Every row gives one point. Each copy is the shape, with its points in the same order, stretched, turned, moved and blurred by noise. Say if it was mirrored as well.

Shape:
[[-1.8 -4.6]
 [ 4.6 -3.2]
 [-1.5 -1.2]
 [ 3.4  2.2]
 [ 1.7  0.5]
 [ 0.8 -3.8]
 [-0.8  0.4]]
Copy 1, 7 rows:
[[-4.2 -2.5]
 [ 3.4 -4.5]
 [-2.3  0.2]
 [ 4.7  0.9]
 [ 2.0  0.2]
 [-0.9 -2.7]
 [-0.2  1.5]]
Copy 1 is: only turned
Copy 2, 7 rows:
[[ 2.7  3.7]
 [ 5.8 -3.0]
 [ 0.1  1.5]
 [ 0.4 -5.1]
 [ 0.7 -2.5]
 [ 3.8  0.8]
 [-0.8 -0.1]]
Copy 2 is: mirrored
Copy 3:
[[-2.4 -4.7]
 [-6.5  0.2]
 [-0.9 -1.9]
 [-2.5  4.0]
 [-2.3  1.3]
 [-3.8 -2.9]
 [-0.4 -0.3]]
Copy 3 is: mirrored

Shape, 7 rows:
[[ 4.2 -1.2 -2.6]
 [-0.8  2.9  2.4]
 [-2.7  0.8 -0.8]
 [ 1.9 -2.1  0.0]
 [ 6.6 -2.5 -0.1]
 [-4.2  0.9  2.9]
 [-1.9  0.7  3.3]]
Copy 1 (7 x 3):
[[ 2.6 -4.5 -3.4]
 [ 1.6  1.7  1.8]
 [-1.5  0.6  0.6]
 [ 2.0 -4.2 -0.1]
 [ 4.4 -5.5 -1.5]
 [-0.8  1.5  3.2]
 [ 1.4  0.5  2.9]]
Copy 1 is: only turned
Copy 2, 7 rows:
[[ 4.8  2.6 -1.6]
 [ 0.3 -2.1  4.3]
 [ 0.1 -2.7  0.1]
 [ 0.7  1.9 -0.5]
 [ 3.7  5.2  0.4]
 [-2.9 -3.2  3.0]
 [-1.6 -2.0  3.6]]
Copy 2 is: mirrored
Copy 3 (7 x 3):
[[-5.5 -1.0 -1.3]
 [ 1.7  2.6  3.7]
 [ 3.2  1.4 -0.8]
 [-2.0 -2.0  0.7]
 [-6.9 -2.7  1.6]
 [ 5.7  1.1  2.2]
 [ 3.2  0.7  3.3]]
Copy 3 is: mirrored
Copy 4 (7 x 3):
[[ 6.2 -0.1  0.0]
 [-1.2  1.7  2.8]
 [-1.3  3.1 -0.9]
 [ 2.4 -1.2 -0.4]
 [ 7.2 -3.4  0.6]
 [-4.5  0.7  0.7]
 [-2.7  0.1  1.9]]
Copy 4 is: only turned

Shape:
[[-2.6  0.7  2.1  1.8]
 [-3.8  4.5  1.0  2.1]
 [-0.4 -1.7  2.4 -0.3]
 [ 0.0 -0.7 -1.6 -4.1]
 [ 1.2 -2.1  1.3 -1.6]
 [ 1.3 -2.7 -1.9  6.1]
 [ 2.0 -1.7 -0.2  5.2]
 [-1.7 -4.3  1.3 -3.8]]
Copy 1 (8 x 4):
[[ 4.0 -1.8 -1.2  2.3]
 [ 5.3  1.8 -2.7  4.4]
 [ 2.2 -3.0  1.5 -0.7]
 [-1.7  1.1  2.0 -1.7]
 [ 0.4 -1.9  3.4 -1.3]
 [-0.7 -3.7  3.6  6.6]
 [ 1.1 -3.0  4.0  5.5]
 [-1.0 -3.8  0.5 -4.0]]
Copy 1 is: mirrored
Copy 2, 8 rows:
[[-1.0 -1.2  4.3  3.3]
 [-5.1  0.4  5.2  3.7]
 [ 1.4 -1.3  2.2  0.0]
 [-0.2  2.3 -0.7 -2.8]
 [ 1.0 -1.2 -0.1 -1.3]
 [-1.0 -3.4 -2.6  5.1]
 [-0.8 -4.6 -1.9  4.0]
 [ 4.2  1.8  0.8 -1.2]]
Copy 2 is: mirrored
Copy 3, 8 rows:
[[-0.6 -2.6  3.8  2.3]
 [-2.9 -2.8  3.9  6.2]
 [ 0.0 -1.0  2.3 -1.3]
 [-1.3  0.0 -2.6 -0.6]
 [ 0.5  0.4  0.5 -2.4]
 [ 7.7 -0.1  1.9  1.4]
 [ 5.8  0.9  2.7  1.0]
 [-0.5 -3.5 -0.6 -3.8]]
Copy 3 is: only turned
Copy 4, 8 rows:
[[-2.1 -2.0 -0.3  1.8]
 [-5.4  0.4 -0.4  1.9]
 [ 0.7 -3.3  0.7 -0.1]
 [ 1.1  0.4  5.1  0.0]
 [ 2.5 -2.3  2.0 -1.0]
 [ 4.0  2.4 -4.7  3.9]
 [ 3.1  1.3 -4.4  1.7]
 [ 2.3 -4.4  5.2  1.4]]
Copy 4 is: mirrored

Shape:
[[ 5.8 -0.6  9.0 -1.4  0.0 -0.5]
 [-1.4  2.6 -3.8  1.8 -1.0 -0.1]
 [-1.7  4.0 -2.4  1.3  2.3 10.7]
 [-0.9 -1.0  4.3  2.1  3.0 -0.4]
 [-0.7 -2.0  0.3  2.8 -3.2  0.1]
 [-0.3  1.7  2.5 -0.9  0.2 -1.5]
 [-2.4  2.0 -0.9 -1.3  0.2 -0.9]
 [ 2.8  0.6 -4.0 -2.4 -0.9  2.2]
 [-2.1  0.7 -3.7 -1.8  1.1  1.0]
 [ 1.6  1.7 -3.9  2.6  1.8  2.8]
 [-1.8  0.9 -1.7  3.3 -2.4  1.8]
 [-2.2 -1.7  5.9 -1.0  1.8  4.1]]
Copy 1 (12 x 6):
[[ 1.0 -0.4  8.4 -0.5 -6.4 -1.2]
 [ 0.0  1.1 -0.5  1.6  5.3 -1.3]
 [-6.2 -5.3  2.6  2.8  8.7  6.8]
 [-1.9  2.8  3.3  0.5 -2.7  3.1]
 [-0.6  1.9  0.7  4.6 -0.2 -2.0]
 [-0.9  1.6  2.6 -1.1  0.1 -1.0]
 [-1.5  1.5 -0.1 -0.6  2.9 -0.7]
 [ 1.2 -3.8 -0.4  0.9  2.8 -0.4]
 [-0.9 -0.3 -2.4  0.2  3.6  1.2]
 [ 1.4 -1.2  0.9  2.9  4.4  3.8]
 [-2.0  1.1  0.8  4.6  3.5 -1.5]
 [-6.8 -1.0  3.2  0.0 -2.4  3.4]]
Copy 1 is: mirrored
Copy 2 (12 x 6):
[[ 6.8  1.1 -1.1  0.9 -5.7 -0.7]
 [-3.3  2.1  0.1  2.2  1.8  0.2]
 [-1.7  4.5  4.3 -2.7  2.1  7.6]
 [ 5.2 -0.3  2.5  0.8  1.6 -0.1]
 [-0.8 -1.9 -0.7  3.4 -0.3  1.2]
 [ 1.4  1.7  1.9  1.6 -1.2 -1.6]
 [-1.6  1.3  2.3  0.7  0.4 -1.5]
 [-3.9  1.4 -4.0 -1.8 -1.4  0.8]
 [-3.0  0.6  0.7 -1.5  1.5 -0.4]
 [-1.5  2.6 -2.1 -0.4  2.9  2.4]
 [-2.2  0.6  0.9  3.4  1.3  2.2]
 [ 4.3 -1.0  4.9 -1.3 -1.3  2.5]]
Copy 2 is: only turned
Copy 3:
[[ 3.5 -3.7  5.7 -1.3 -0.5  4.1]
 [-0.5  2.1 -2.3  4.5 -0.6 -1.9]
 [-3.9  7.5  0.7 -0.1 -6.9  0.8]
 [ 0.6 -1.5  1.8 -2.3 -0.2 -2.0]
 [-0.1 -3.1 -2.4  1.9 -3.2 -0.7]
 [-0.2 -0.9  1.9  1.7  0.9 -0.2]
 [-2.6  0.9 -0.4  2.9  1.0 -0.9]
 [-1.0  2.8 -2.8  2.5 -0.9  4.0]
 [-3.6  2.6 -2.9  1.8  0.7  0.4]
 [ 0.7  4.3 -2.5  1.3 -2.0 -0.4]
 [-0.6  0.1 -2.3  3.1 -3.3 -1.7]
 [-3.4 -1.4  3.5 -3.3 -2.8  1.0]]
Copy 3 is: mirrored
Copy 4:
[[-3.5  2.7  8.7  6.2 -4.9 -1.5]
 [ 2.1  2.1 -1.5  0.5 -0.3 -0.4]
 [ 4.7  4.9  0.6  5.1  4.0  7.5]
 [-0.7 -2.5  4.9  3.0 -1.3  1.6]
 [-0.9 -1.3 -0.7  3.9 -2.8  0.0]
 [-0.2  2.6  3.5 -0.4 -3.5 -0.3]
 [-0.1  2.7  0.9 -1.9 -1.3  0.5]
 [-1.1  5.5  0.5  2.1  2.0 -2.2]
 [ 0.2  2.8 -1.0 -0.6  2.4  0.6]
 [ 3.2  1.7  0.9  3.6  2.9 -0.7]
 [ 1.6  0.4 -2.3  3.2 -1.0  1.3]
 [-3.3  1.1  4.9  3.6 -1.2  5.8]]
Copy 4 is: mirrored
